Rows are points. Examples show where two turns around zero, p and q, send a point. Where does a point land after both, in the order given? Backwards means that the second turn is done in reverse. Each puzzle has new turns, and all numbers are rounded.

Turn p:
[13 18] => [20  9]
[-33 -28] => [-42  -8]
[33 26] => [41  7]
[-11 -40] => [-29 -30]
[-1 24] => [11 21]
Turn q:
[  4 -62] => [61  9]
[16 -2] => [ 1 16]
[ 7 32] => [-32   4]
[-26  11] => [ -9 -27]
[-1 21] => [-21  -3]
Where do these land?
p, then q: [25 10] => [ 1 27]
p, then q: [10 25] => [-19  19]
p, then q: [-35 -35] => [ 17 -46]

Turn p:
[ -6 -22  24   5] => [ 17  -3  -4 -29]
[ 50  -4 -36 -16] => [-12  48 -24  32]
[-15  -9  33 -46] => [-28 -18 -27 -41]
[-1 32 12  4] => [-20  -4  28  -2]
[ 11  33 -12  27] => [-3 10 37 25]
[-39 -30 -20  25] => [ 46 -33  -9  12]
Turn q:
[-15  26  27 -25] => [-32 -12  18 -27]
[ 29  27  36 -26] => [-17 -48  30  -8]
[ 20 -37  -9 -10] => [ 32 -16 -25  -1]
[-10 -23 -14  35] => [  6  25 -27  26]
[-23   7 -41  27] => [11 52  4 13]
Where do these land?
q, then p: [-19 -31  36  11] => [ 16 -27 -19  37]
p, then q: [ 42   7 -33  18] => [-26  10  33  37]
q, then p: [19 35  2 14] => [ 16  -4  22 -32]
q, then p: [-23 -34 -17 -35] => [-37  16 -31  24]
p, then q: [-32   4 -30 -15] => [ 16  20 -34  20]
q, then p: [12 19 41  8] => [ 33 -29  -6 -18]

Turn p:
[-36 -43  15 -41 -16  17] => [-59 -33  18 -23  14   5]
[52 36 -6  9 31  8] => [ 45  12 -44   4 -30  12]
[  8 -58 -28  11   1  -3] => [-21  -2 -30   1  48 -27]
[-22  30 -10 -15 -16 -10] => [ -7  27  29 -10 -16   9]
[ 4 23 -2 29 28  8] => [ 20   8 -13  36 -16   7]
[30 10  1 35 -8 20] => [ 28  -5 -17  14 -19 -33]
[-37   2  30 -28 -20 -39] => [ -7  -6  58 -22  18  28]
Turn q:
[-12  -8  12 -16  -5  21] => [ 4 22 -4  4 19 13]
[ 15 -17  23  31  -9  -8] => [ 10 -11  25  13  13 -31]
[ 11   3 -14  10  13 -21] => [ -2 -24  -6  -7 -15 -11]
[ 20  30  18 -41  45 -15] => [ 39  15 -38 -40 -27  -7]
[ 24 -28 -21  32  -5 -20] => [ -4 -52  17   8   7 -13]
[ 23 -12  -6  35 -26  80] => [27 -1 30 77 12 36]
[-20  33  -5 -15 -15 -16] => [-24  22   5 -22 -24   7]
[-80  24 -17 -14  23  -6] => [-63  37 -51  -4 -12   2]
[ 19 -25  11 -23 -20 -16] => [ 14  -8  20 -30  27   4]
Where do these land?
q, then p: [-34 -28  41 -24 -21   9] => [ 14  13  -7  23 -26  56]
q, then p backwards: [-23   1  15 -31 -36 -25] => [-15  -4 -22 -38 -29 -25]
q, then p backwards: [-13  -6 -33  26  15  14] => [-13 -15   6  11  30  31]
q, then p backwards: [ 28 -18 -19  26  22 -18] => [ 15 -21  37  16  -4  25]
p, then q backwards: [ -7 -12  14 -45 -58  12] => [  2   6  -6  -9 -29 -70]
p, then q backwards: [27 33 -2 47  7 -1] => [27 19 30 16 30 30]
q, then p: [  6  36  -5  16  18 -19] => [  1  12  26 -26  13 -25]
q, then p backwards: [ 35  17 -13  34  42   5] => [27 16 28 34 10 40]
q, then p: [-20 -23   2 -49  11  24] => [-17  24 -40  13 -32  19]

Turn p:
[ 42   5  13  -6 -30   0  16 -47   8] => [ 38 -24 -22  11 -12 -38 -21  17 -21]
[  8  14  -5  28   8  -7 -28  60  -3] => [-44 -15  39   5  11  13  26 -25 -17]
[-17  14 -12   7   0 -23   8  39 -40] => [-45  13   3 -10  35  -8  27   4   1]
[-24  22 -21  39  29   6  14  28   0] => [-15  24  18   2  28   0  18 -50  12]
[-22  10 -26   2 -10  16  11  69   4] => [-35   6   5  38  24  26  46 -16  13]
[  7 -38  -3  -4 -26 -13 -12 -60  15] => [ 16  -3  -9   8 -32 -17 -61  29   9]
[-29  42 -11   4  -3  18 -29  28 -14] => [-2 13 44  8 39 21 26  6 -2]
[ 10  -8  25 -35   3 -27   4 -51  35] => [ 38   3 -12 -17 -58 -23 -11  26   6]
[  6 -27  54  -2 -24   6   7 -41   6] => [ 26  12 -31  -2 -30   2 -35  21 -41]
[ 20 -33 -14 -33  54  23   8 -24 -11] => [ 23 -31 -33 -44  -4  24 -15 -12  40]
Turn q:
[ 32 -17   1 -19  -4 -14  -3 -19  -3] => [ -8   7  16  21   1 -12  -7 -18  30]
[ 42  32   6 -32  -8 -30 -24 -26   7] => [ -4  51  27  14 -16 -25 -21  11  34]
[-82  24  12  17 -26  11  27  24  40] => [ 26 -21 -33 -30 -12  70 -10  49 -28]
[-13  15  22  44  -9  43  37  30   0] => [-30 -12 -35  -1   3  31  -4   6 -61]
[ -4   7  -8  19  26  11 -33   0 -58] => [-12   5  15 -35  33 -40  30  -5 -21]
[-10 -22  31 -11  44  29  28  14 -10] => [-23 -45 -14  32  14  -9  28  23 -14]
[-52   9 -34  14 -12  38  38  -9  55] => [ 10 -39 -16 -27 -63  57   5   8 -18]
[  2  -1 -17  -9 -11 -19   7 -11 -40] => [  3   9  42  -3  22   5   8 -15   1]
[ 15 -22  18  -4 -33 -28 -17 -18  13] => [  1  13  -5   3  14   6 -35 -14  43]
[ -4  11   7  37  16 -22 -13 -12  11] => [  7  -8  -2 -23  -1 -25 -36   8 -11]
[ 40 -29  -6 -43   6   1 -55  -4 -23] => [ -3  29   1  11  17 -44  36 -25  53]
[ 34  -7 -31 -12  12 -20   8  31   8] => [ 33  12   5  37 -12 -16   7 -27  -9]
Where do these land?
p, then q: [ 51  41  -9  21 -30 -39  36  31 -28] => [ 45 -53  53   9  42  -2 -23   1 -12]
q, then p: [-19 -30 -17  33 -30  31  35 -24  17] => [ 26   2 -22  17   8  43 -47  27  19]
p, then q backwards: [-23 -17  -2  30 -16  -1 -21 -35  23] => [ 31  25   2   5 -14 -40  14 -13  20]
p, then q backwards: [-15  -5  18 -28  34   6 -23  15 -52] => [-57  12  10  11 -33  19 -12 -13 -25]
p, then q backwards: [ 39  47 -44  21 -24 -21  -8 -32  22] => [ 26 -21  -9  -9  68 -49  -3 -16 -12]
q, then p: [-22  -9  32 -27 -10  -7   3 -13   4] => [ -3   0   7  16 -17  31  14 -30   4]
q, then p: [ 31  25  30 -32  36  36  -5  18 -15] => [-40  48   0   9  22 -31  26 -23   1]
p, then q: [-21  30   1   5   8  10   8  19   5] => [-23  -9  16  12 -13  -1 -11  16 -20]
q, then p backwards: [ -5 -24 -17  32  22   4  34 -24  34] => [ 58 -30   2   7   8   3 -19  -4  23]
p, then q: [-21 -25  27 -37  29  38 -40  24   8] => [-51   6 -35  10 -19  30  49  -6  -2]
p, then q: [  4 -10 -32 -51 -27 -28   0  -2   0] => [ 49  -7 -39  17  -3  23 -11 -10 -14]
q, then p backwards: [  1 -22  14  33   6 -30 -20  23 -17] => [ 15  16  -9  24  -1  20  21 -28 -34]
